Every row gives one point. A path goes straight from each point to the next, and from the last back to the first. The post is the endless flat space through its rows: a point in 2 columns, a line in 3, a plane in 4, and so on, so that a path can go around it. Count how often the path circles the post. Going back the other way cancels.

Post (1 x 2):
0: -0.061  0.021
Path (10 x 2):
0: -0.357  0.031
1: -0.310 -0.178
2: -0.317  0.073
3: -0.269  0.170
4: -0.271 -0.056
5: -0.163 -0.261
6:  0.080 -0.061
7:  0.036  0.067
8:  0.016  0.331
9: -0.174  0.262
Times around: 1

Post (5 x 6):
0:  0.082  0.017  0.184  0.106  0.237 -0.132
1:  0.052 -0.026  0.343 -0.452 -0.014  0.070
2: -0.036  0.004  0.002 -0.185 -0.261  0.105
3: -0.052 -0.125 -0.359  0.227  0.478 -0.342
4: -0.040  0.002 -0.188 -0.077 -0.169 -0.363
Path (7 x 6):
0:  0.079 -0.138 -0.043 -0.032  0.076 -0.137
1:  0.324 -0.293 -0.036 -0.024  0.326 -0.190
2:  0.370  0.126  0.132 -0.102  0.217 -0.161
3: -0.068  0.213  0.095 -0.321  0.200 -0.107
4: -0.208  0.082  0.002 -0.160  0.261 -0.227
5:  0.084  0.217  0.091 -0.080 -0.002 -0.359
6:  0.255 -0.165  0.003 -0.070  0.387  0.118
Times around: 0

Post (10 x 11):
0: -0.293  0.173  0.045  0.398  0.245  0.504  0.266  0.279  0.112  0.045  0.215
1:  0.244  0.044 -0.220 -0.202 -0.021 -0.094 -0.153 -0.112 -0.167 -0.198 -0.229
2:  0.187  0.168 -0.244 -0.078 -0.245 -0.354 -0.180 -0.042  0.000 -0.117  0.077
3: -0.062  0.089  0.205  0.020 -0.213 -0.193  0.317 -0.138  0.003  0.441 -0.220
4:  0.137  0.043 -0.127 -0.138  0.123 -0.053 -0.181 -0.118 -0.082  0.422 -0.029
5: -0.007  0.146 -0.473  0.157  0.086 -0.091  0.108 -0.091  0.396 -0.075 -0.210
6: -0.101 -0.001  0.136  0.184 -0.029  0.490 -0.179 -0.043  0.249 -0.451  0.458
7: -0.281 -0.050 -0.123  0.421 -0.470  0.300  0.490 -0.159 -0.219  0.211  0.104
8:  0.074 -0.017  0.182  0.382 -0.226 -0.130 -0.172 -0.051  0.044 -0.012 -0.102
9:  0.166  0.121  0.111  0.050  0.449 -0.142 -0.111 -0.180  0.017 -0.051  0.168
Path (8 x 11):
0:  0.185  0.045 -0.062 -0.165  0.224 -0.095  0.087 -0.105 -0.028  0.035 -0.166
1:  0.321  0.096 -0.134  0.297 -0.068 -0.107  0.088 -0.023  0.164 -0.314 -0.283
2:  0.211  0.305 -0.184  0.055 -0.204  0.135 -0.204 -0.013 -0.058  0.063  0.101
3: -0.049  0.272  0.067  0.218 -0.177 -0.187  0.065 -0.072  0.013 -0.102 -0.196
4: -0.265  0.002  0.039  0.282  0.076  0.122  0.082 -0.079 -0.367  0.050  0.093
5: -0.211 -0.040  0.072  0.308  0.050  0.171  0.027  0.249 -0.075  0.041  0.213
6: -0.004 -0.187 -0.131 -0.074 -0.008 -0.077  0.099  0.032  0.269  0.160  0.140
7:  0.032  0.084 -0.227 -0.053 -0.065 -0.351  0.118  0.036  0.299 -0.507 -0.121
Times around: 1

Post (17 x 18):
0:  0.360 -0.263  0.312  0.307  0.303  0.206 -0.087  0.030 -0.174 -0.132 -0.777 -0.025  0.000 -0.280 -0.131 -0.146  0.317  0.051
1:  0.451 -0.431  0.367  0.234  0.180  0.282 -0.109 -0.223  0.073  0.479 -0.428 -0.139  0.146 -0.034  0.055 -0.032  0.291  0.236
2:  0.107  0.086  0.044  0.006  0.114 -0.108  0.159 -0.078 -0.309  0.225  0.084  0.227  0.002  0.175 -0.398 -0.070 -0.284  0.056
3:  0.066  0.085 -0.376  0.050  0.001  0.169 -0.030  0.198  0.083  0.100  0.254  0.741 -0.030  0.090 -0.055  0.012 -0.244 -0.113
4: -0.073 -0.026  0.036  0.379 -0.021 -0.168  0.010  0.233 -0.246  0.103  0.454  0.416  0.150 -0.094  0.050 -0.170 -0.315 -0.094
5:  0.151 -0.238  0.160 -0.366 -0.123 -0.071  0.014 -0.100  0.178 -0.186  0.168  0.001 -0.170  0.035 -0.262 -0.117  0.026  0.329
6: -0.045 -0.060  0.370 -0.488  0.025  0.051 -0.200  0.184 -0.009  0.095 -0.023  0.098 -0.259  0.255  0.072 -0.287 -0.223 -0.129
7:  0.038 -0.104  0.151 -0.090 -0.061 -0.413  0.280 -0.167  0.344  0.117 -0.058  0.187 -0.115  0.094 -0.204 -0.197 -0.151 -0.261
8:  0.013 -0.232  0.175 -0.336  0.040 -0.180 -0.041 -0.345 -0.035 -0.166  0.087  0.160 -0.074  0.062 -0.043  0.220 -0.281 -0.237
9: -0.048  0.045 -0.262 -0.190 -0.552  0.029  0.243  0.106 -0.257  0.125  0.212  0.395  0.202  0.087 -0.031 -0.127 -0.225 -0.185
10:  0.248 -0.224 -0.104  0.244  0.126 -0.129 -0.242 -0.052 -0.128  0.040 -0.677 -0.170 -0.186  0.098  0.224 -0.025  0.251  0.281
11:  0.221 -0.332  0.288  0.409  0.108  0.568 -0.100 -0.087  0.082 -0.007 -0.695 -0.543 -0.143  0.132 -0.006 -0.017  0.031  0.221
12:  0.029 -0.028 -0.018 -0.452  0.173 -0.040 -0.097 -0.255  0.166  0.062  0.065 -0.332 -0.085 -0.210 -0.116 -0.221 -0.109 -0.181
13:  0.051 -0.119  0.095 -0.227 -0.124  0.072  0.089 -0.029 -0.123  0.161  0.167 -0.051 -0.552  0.027 -0.019  0.033  0.104 -0.245
14: -0.074 -0.213  0.163 -0.385  0.326  0.024  0.467 -0.428  0.166 -0.132  0.014  0.028 -0.149  0.087  0.070 -0.266  0.000  0.009
15:  0.080  0.104 -0.159 -0.113 -0.194 -0.154  0.421  0.318 -0.077  0.187  0.207  0.416  0.006 -0.190  0.063  0.201 -0.461  0.076
16: -0.025 -0.022  0.152 -0.257 -0.185  0.033  0.045 -0.430  0.018  0.073  0.088  0.283 -0.394 -0.193  0.012 -0.262 -0.340  0.082
Path (21 x 18):
0:  0.176 -0.152  0.111  0.127  0.116  0.075 -0.027  0.059 -0.075  0.113  0.016  0.229 -0.155  0.313  0.115  0.126 -0.438 -0.297
1:  0.064 -0.100  0.239 -0.237 -0.011 -0.073  0.094 -0.191 -0.177 -0.132  0.276  0.013 -0.121  0.094 -0.077 -0.069 -0.140  0.088
2:  0.236  0.103  0.065  0.141  0.091  0.072 -0.108 -0.399 -0.108 -0.012  0.053 -0.048 -0.215  0.054 -0.071 -0.188 -0.303 -0.080
3:  0.047  0.024 -0.083  0.052 -0.066  0.092  0.327 -0.156  0.203 -0.011 -0.153  0.026  0.060  0.051 -0.128 -0.021 -0.186 -0.152
4: -0.294 -0.066  0.272  0.316  0.057 -0.088 -0.024 -0.016  0.172 -0.262 -0.107  0.378 -0.303  0.211  0.155 -0.327 -0.095  0.055
5:  0.016 -0.264 -0.017 -0.067  0.043 -0.025 -0.019  0.103 -0.053  0.329  0.086  0.111 -0.136 -0.095 -0.133  0.032 -0.002  0.246
6:  0.050 -0.185 -0.213  0.107  0.038  0.147 -0.237  0.108 -0.068  0.218  0.102  0.125 -0.113  0.079  0.125 -0.088 -0.087 -0.236
7:  0.473 -0.295  0.079 -0.160  0.012  0.039  0.097 -0.135  0.139 -0.044 -0.243  0.228 -0.083  0.010 -0.112 -0.209 -0.072 -0.040
8:  0.351  0.075  0.117 -0.077 -0.065  0.213  0.248 -0.466 -0.170  0.287  0.015  0.246 -0.060  0.115 -0.166 -0.045 -0.030  0.067
9:  0.111 -0.020  0.152 -0.141 -0.149 -0.207  0.068 -0.159  0.165  0.199 -0.072  0.564 -0.265  0.049  0.145 -0.104 -0.034  0.071
10: -0.295 -0.044  0.148 -0.354  0.108 -0.192  0.431 -0.217 -0.079  0.135 -0.013  0.273 -0.373  0.467  0.155  0.111 -0.011 -0.137
11: -0.134 -0.235  0.197  0.153  0.149  0.041 -0.108 -0.187 -0.219  0.160 -0.097  0.020 -0.297  0.132 -0.107  0.077 -0.214  0.018
12:  0.062 -0.062  0.123 -0.512  0.036  0.256  0.176 -0.099  0.084 -0.112 -0.353  0.017  0.305 -0.129 -0.045  0.061 -0.226 -0.039
13:  0.206 -0.135  0.244 -0.026 -0.231 -0.140  0.051 -0.358  0.038 -0.047 -0.308  0.118  0.065  0.272  0.047  0.132 -0.042  0.111
14:  0.028 -0.160  0.256 -0.016  0.140 -0.224 -0.097 -0.010  0.293  0.213 -0.230  0.375  0.168  0.096  0.195 -0.189 -0.125  0.155
15: -0.076 -0.251  0.078 -0.047  0.208 -0.095 -0.165 -0.064  0.157  0.087 -0.125 -0.204 -0.215  0.040 -0.013 -0.293  0.104  0.261
16: -0.132 -0.285  0.120  0.115  0.213 -0.096 -0.106  0.013 -0.093  0.382  0.172  0.252  0.293  0.019  0.133 -0.235 -0.338 -0.370
17:  0.166 -0.239  0.237 -0.167 -0.262 -0.203 -0.142  0.019 -0.206  0.183 -0.213  0.272 -0.123  0.222 -0.239 -0.067 -0.052  0.029
18: -0.158 -0.203 -0.001  0.030  0.008 -0.119 -0.213 -0.055  0.187  0.125 -0.266 -0.107 -0.208 -0.021  0.060 -0.052  0.176  0.170
19:  0.122 -0.145  0.033 -0.123 -0.037 -0.186 -0.019 -0.021  0.029  0.291 -0.310  0.092 -0.107 -0.026 -0.221 -0.015 -0.159 -0.108
20: -0.027 -0.330 -0.085  0.076 -0.020  0.031  0.141 -0.278 -0.088 -0.118  0.056  0.100 -0.229  0.196 -0.019 -0.214 -0.213 -0.120
Times around: 2

Post (17 x 18):
0: -0.324  0.015  0.147  0.454 -0.159  0.056 -0.237  0.014  0.268  0.212 -0.273 -0.220 -0.499  0.100  0.158 -0.014 -0.076  0.028
1: -0.268 -0.033 -0.172  0.301  0.164  0.024  0.239  0.099  0.185 -0.068  0.120 -0.439  0.157  0.248  0.059  0.024 -0.071  0.097
2: -0.223  0.087  0.040 -0.215  0.020  0.375  0.288 -0.279 -0.065 -0.234 -0.481  0.129  0.437 -0.169 -0.089  0.051  0.062 -0.423
3:  0.220  0.101  0.158 -0.295 -0.010 -0.062  0.072 -0.160  0.244 -0.033  0.147  0.055 -0.166 -0.057  0.161 -0.078 -0.030 -0.128
4: -0.265 -0.428  0.431 -0.156  0.267  0.126  0.277 -0.114  0.151 -0.301  0.047 -0.199  0.021 -0.154  0.161  0.030 -0.404  0.039
5: -0.190 -0.062  0.212 -0.094 -0.176  0.030 -0.158 -0.005  0.192 -0.060 -0.256 -0.228  0.234 -0.151 -0.037 -0.074  0.009  0.129
6: -0.154  0.222 -0.340 -0.291 -0.151  0.016  0.299  0.044 -0.208 -0.001 -0.091  0.058 -0.117 -0.345  0.102 -0.188  0.055  0.122
7: -0.077 -0.069 -0.078  0.049  0.273 -0.236 -0.333  0.147  0.053  0.100  0.039  0.007 -0.219  0.171 -0.028  0.269 -0.140  0.070
8: -0.027 -0.095 -0.020  0.004 -0.304  0.227 -0.040  0.208  0.107  0.193  0.163  0.149  0.042  0.010 -0.148  0.074  0.251  0.284
9:  0.090  0.156  0.040  0.205  0.224  0.144  0.065  0.307  0.242  0.206  0.002  0.142  0.013 -0.255 -0.254 -0.174  0.370  0.094
10: -0.126 -0.018  0.533 -0.087  0.075 -0.144  0.273  0.197 -0.128  0.008  0.168 -0.154 -0.123 -0.071 -0.149 -0.012 -0.278 -0.016
11:  0.010 -0.060  0.158  0.029 -0.096  0.241  0.152  0.053  0.241 -0.038  0.262 -0.295  0.067 -0.477 -0.169  0.111  0.079 -0.083
12:  0.184 -0.225 -0.117  0.060  0.201  0.484 -0.236 -0.014 -0.001 -0.020 -0.112 -0.132  0.261 -0.093 -0.170 -0.232 -0.016 -0.069
13:  0.251  0.353 -0.033  0.083 -0.033  0.028  0.060 -0.231 -0.301 -0.029 -0.198  0.315 -0.198 -0.256 -0.115 -0.069  0.313  0.202
14: -0.045 -0.225  0.067  0.047  0.073 -0.115  0.251  0.124  0.169 -0.336 -0.072  0.123  0.158 -0.318 -0.060 -0.205 -0.322 -0.314
15: -0.225  0.152 -0.141  0.277  0.157  0.059 -0.063 -0.363 -0.310  0.335 -0.220  0.169 -0.032 -0.256 -0.272 -0.138  0.060  0.073
16: -0.036  0.091  0.139 -0.293 -0.084  0.076  0.222 -0.012  0.176 -0.403  0.163 -0.005 -0.112  0.004 -0.267 -0.044  0.062 -0.014
Path (22 x 18):
0: -0.166  0.270 -0.158  0.150 -0.124  0.134  0.250 -0.237 -0.135 -0.224  0.222 -0.171 -0.183 -0.233  0.149 -0.066  0.037 -0.183
1: -0.203 -0.301  0.131 -0.030 -0.008  0.359  0.174  0.240 -0.294  0.028  0.227  0.181 -0.078 -0.005 -0.102  0.113 -0.323 -0.048
2: -0.278  0.067 -0.358  0.061  0.297  0.611  0.221 -0.205  0.103  0.029  0.134  0.192  0.239  0.101 -0.292  0.104  0.017  0.086
3: -0.388 -0.095  0.212 -0.007 -0.263  0.547  0.194 -0.038  0.174 -0.332 -0.525  0.345 -0.153 -0.275  0.190  0.109  0.196  0.128
4: -0.171  0.012  0.049  0.118  0.147  0.017  0.259 -0.105 -0.092 -0.114 -0.173  0.043 -0.010 -0.183  0.266 -0.051  0.043  0.272
5: -0.143  0.103  0.092 -0.151  0.142  0.296  0.157 -0.266  0.035  0.040  0.250 -0.165  0.074  0.073 -0.184  0.067  0.299 -0.067
6: -0.002  0.017  0.124 -0.059  0.312  0.125 -0.021 -0.089 -0.213  0.315  0.200  0.204 -0.045 -0.456  0.163  0.168  0.002 -0.063
7:  0.104  0.257 -0.088  0.139 -0.202  0.207  0.012 -0.225  0.551  0.083  0.304 -0.134 -0.164 -0.479  0.036 -0.051  0.369  0.221
8: -0.094  0.307  0.096  0.171  0.394  0.049  0.183 -0.090 -0.055 -0.156 -0.104 -0.274 -0.161 -0.252 -0.223 -0.011  0.039  0.181
9: -0.235  0.397 -0.046  0.108 -0.092 -0.159  0.242  0.200  0.138  0.199 -0.029 -0.317  0.160 -0.320  0.121 -0.191  0.007  0.017
10: -0.040 -0.006  0.490  0.080 -0.069 -0.203  0.075  0.012  0.174 -0.341  0.071  0.319 -0.226  0.042 -0.156 -0.235  0.118  0.213
11: -0.114 -0.089 -0.072 -0.060 -0.002  0.213 -0.094  0.065  0.454  0.045 -0.210 -0.142  0.044 -0.272  0.042  0.039  0.565 -0.035
12: -0.229 -0.131 -0.152  0.248 -0.070  0.104  0.136  0.155  0.229  0.228  0.000  0.203 -0.326 -0.227 -0.234  0.040  0.262  0.045
13: -0.184 -0.385 -0.111  0.037 -0.239 -0.056 -0.396  0.155  0.054  0.010 -0.136  0.294 -0.004  0.130 -0.268 -0.142 -0.320 -0.366
14: -0.073 -0.162  0.457 -0.133  0.163  0.389 -0.083 -0.191 -0.137  0.015  0.080  0.010  0.002 -0.334 -0.123 -0.053 -0.022  0.286
15:  0.105  0.078  0.322 -0.159 -0.261 -0.095 -0.194  0.071  0.292 -0.085  0.225  0.201  0.110 -0.112 -0.265 -0.092 -0.110  0.037
16:  0.074 -0.043  0.205  0.220  0.129 -0.038  0.238  0.161  0.161 -0.023 -0.003  0.120 -0.008 -0.038 -0.120 -0.267 -0.048  0.373
17:  0.005  0.085  0.567 -0.268 -0.171 -0.158  0.473 -0.181  0.024  0.262 -0.111 -0.115 -0.084 -0.495  0.004 -0.111  0.002 -0.182
18: -0.108  0.095  0.403  0.007  0.185 -0.378 -0.006  0.057  0.079  0.314 -0.102 -0.267 -0.195 -0.148  0.157 -0.103  0.159  0.073
19:  0.013 -0.070 -0.006  0.061  0.217 -0.055  0.023  0.055  0.047 -0.067 -0.175 -0.202  0.145 -0.270 -0.185 -0.170 -0.089 -0.041
20: -0.318  0.190  0.284 -0.133  0.095  0.081 -0.242 -0.054 -0.178  0.329 -0.531 -0.152  0.134 -0.233 -0.078  0.149  0.014  0.353
21: -0.382  0.331  0.292  0.144 -0.050 -0.283  0.201 -0.195 -0.021 -0.139 -0.155 -0.090 -0.258 -0.217 -0.022  0.144 -0.221 -0.071
Times around: 0

Post (17 x 18):
0: -0.036  0.166 -0.060 -0.044 -0.026  0.299 -0.146  0.040 -0.343 -0.217 -0.072  0.183 -0.300 -0.033  0.016  0.030  0.104 -0.310
1: -0.053  0.103 -0.083 -0.190  0.222  0.159  0.340  0.040 -0.413 -0.151  0.253  0.177 -0.023 -0.196  0.003  0.074  0.157 -0.297
2:  0.026 -0.002  0.171  0.192  0.048 -0.230 -0.324  0.037 -0.222 -0.133  0.080  0.006  0.014 -0.061  0.007  0.092  0.090  0.184
3:  0.121  0.187  0.307 -0.040 -0.064 -0.194 -0.062  0.119 -0.168 -0.156 -0.150 -0.080  0.012 -0.205 -0.060  0.129 -0.310  0.338
4:  0.005  0.005 -0.046 -0.017 -0.171  0.547  0.114  0.119 -0.185  0.022  0.153  0.085  0.006 -0.114  0.078  0.254  0.347  0.018
5:  0.274 -0.052  0.173  0.041  0.016 -0.376 -0.265  0.100  0.215  0.250 -0.352 -0.110  0.094  0.157 -0.253  0.010  0.110  0.206
6: -0.022 -0.068  0.273 -0.008 -0.248 -0.229 -0.077 -0.195  0.075 -0.074  0.076  0.110 -0.186 -0.044 -0.193  0.085 -0.116  0.106
7: -0.169 -0.518  0.194  0.021 -0.021  0.567 -0.170  0.162  0.192  0.064 -0.011 -0.492 -0.061 -0.181 -0.126 -0.396  0.254 -0.045
8: -0.018  0.167 -0.050  0.061 -0.284 -0.173 -0.127 -0.028 -0.123  0.018  0.078 -0.220  0.197 -0.008 -0.107  0.056 -0.231  0.081
9: -0.018  0.004 -0.292  0.149  0.052  0.104  0.184 -0.050 -0.121 -0.338 -0.083  0.073 -0.101 -0.241  0.009  0.062  0.059 -0.107
10: -0.415 -0.606  0.115  0.029 -0.133  0.552 -0.109  0.170  0.019  0.282 -0.114  0.069  0.067 -0.236 -0.057 -0.490 -0.014  0.090
11:  0.043 -0.115  0.311  0.010  0.073  0.030 -0.458  0.127  0.477 -0.136 -0.096 -0.073  0.350 -0.028 -0.283 -0.143  0.116  0.246
12: -0.133  0.081  0.062  0.181 -0.029  0.117  0.242  0.083 -0.257 -0.182  0.044  0.071 -0.066  0.236  0.070  0.348 -0.241 -0.142
13:  0.009  0.132  0.056 -0.112 -0.101 -0.147 -0.008 -0.059 -0.061 -0.141  0.054 -0.017 -0.023  0.084  0.464  0.158 -0.188 -0.012
14:  0.098  0.017 -0.193 -0.147  0.054 -0.042 -0.053  0.164 -0.072 -0.065  0.269  0.042 -0.257  0.048 -0.126  0.170 -0.128  0.064
15:  0.211 -0.025  0.265  0.290  0.011 -0.169 -0.313  0.052  0.294  0.246 -0.041 -0.086  0.094 -0.243 -0.075  0.143 -0.198  0.067
16: -0.238 -0.035  0.248  0.162  0.194  0.151 -0.538 -0.111  0.412  0.249 -0.264 -0.368  0.057 -0.107 -0.266 -0.131  0.233  0.386
Path (21 x 18):
0: -0.167 -0.163  0.162  0.380 -0.209  0.068  0.036 -0.017  0.046  0.011 -0.129 -0.487 -0.062 -0.209 -0.109 -0.024  0.014  0.000
1: -0.192 -0.194 -0.312 -0.111 -0.048 -0.140 -0.102  0.109 -0.237 -0.213 -0.320  0.098  0.224 -0.201 -0.096 -0.141  0.121 -0.007
2: -0.237 -0.338  0.016 -0.271 -0.141 -0.059 -0.169 -0.246  0.166 -0.085  0.531  0.251  0.139 -0.034 -0.041 -0.072  0.097  0.011
3:  0.161  0.031  0.088 -0.122  0.039  0.114  0.001 -0.013  0.112  0.213 -0.136 -0.125 -0.060 -0.228  0.015 -0.017 -0.534 -0.205
4: -0.064  0.143  0.084  0.169  0.163 -0.001 -0.375 -0.026  0.255 -0.206  0.418 -0.036  0.211 -0.078  0.297  0.046 -0.323  0.174
5: -0.063 -0.414  0.328  0.176 -0.043  0.003  0.146  0.094 -0.050  0.007  0.210 -0.237 -0.090 -0.480  0.051 -0.367 -0.063  0.058
6: -0.341 -0.184 -0.032  0.148 -0.085  0.112 -0.425  0.451  0.063  0.088  0.097  0.131  0.090 -0.185 -0.281 -0.068 -0.144  0.131
7: -0.116 -0.082 -0.036 -0.091  0.129  0.121 -0.132  0.269 -0.539 -0.023 -0.181  0.083 -0.307 -0.262  0.059  0.060  0.193  0.444
8:  0.135  0.006 -0.154 -0.017  0.037  0.087 -0.438  0.034 -0.264 -0.061  0.124 -0.101 -0.206 -0.305 -0.131  0.226 -0.077 -0.019
9: -0.219 -0.327  0.083  0.437 -0.160  0.371 -0.077 -0.233 -0.209  0.010 -0.156  0.214 -0.109 -0.275  0.119 -0.194 -0.255  0.024
10: -0.054  0.160  0.410  0.281 -0.333  0.032 -0.526 -0.110 -0.573 -0.027  0.191  0.201  0.229 -0.416  0.347 -0.203  0.103 -0.024
11: -0.280 -0.094  0.107  0.281 -0.011  0.104 -0.330  0.024  0.069 -0.250  0.287 -0.240 -0.034 -0.049  0.301 -0.061 -0.083  0.118
12: -0.119  0.118  0.250  0.126  0.165 -0.029 -0.234  0.154  0.149 -0.353 -0.164 -0.208  0.226 -0.321 -0.131 -0.064 -0.110  0.281
13: -0.174  0.053  0.015 -0.012 -0.065  0.126 -0.517 -0.166  0.131  0.301  0.045 -0.084 -0.175 -0.294 -0.395  0.192  0.307 -0.053
14: -0.149 -0.361 -0.036 -0.009  0.092  0.054 -0.052 -0.168  0.152 -0.032 -0.166 -0.146 -0.663 -0.465  0.043 -0.302  0.205 -0.080
15: -0.024  0.002  0.170 -0.141 -0.037 -0.535  0.026  0.011 -0.183 -0.152  0.009  0.405 -0.051 -0.126 -0.144 -0.089 -0.270  0.091
16: -0.202 -0.034  0.101  0.220 -0.136  0.187 -0.079  0.203  0.036  0.394 -0.364 -0.359  0.181  0.220  0.050  0.257 -0.149 -0.051
17: -0.181 -0.068 -0.117 -0.212  0.056  0.285 -0.158  0.039 -0.117  0.228  0.424 -0.236 -0.136 -0.166  0.283  0.030 -0.250 -0.198
18:  0.159 -0.178 -0.046 -0.223  0.289  0.011 -0.070  0.118 -0.327  0.162  0.080 -0.142 -0.002 -0.129  0.028 -0.168 -0.223  0.048
19:  0.215  0.065 -0.011  0.123 -0.257  0.248 -0.262  0.099  0.050  0.294 -0.114  0.046  0.033 -0.131 -0.407 -0.229 -0.129 -0.016
20: -0.072 -0.042  0.098  0.261 -0.099  0.075 -0.079 -0.035  0.151 -0.059  0.333 -0.077 -0.167  0.107  0.134  0.175  0.024 -0.182
Times around: 3
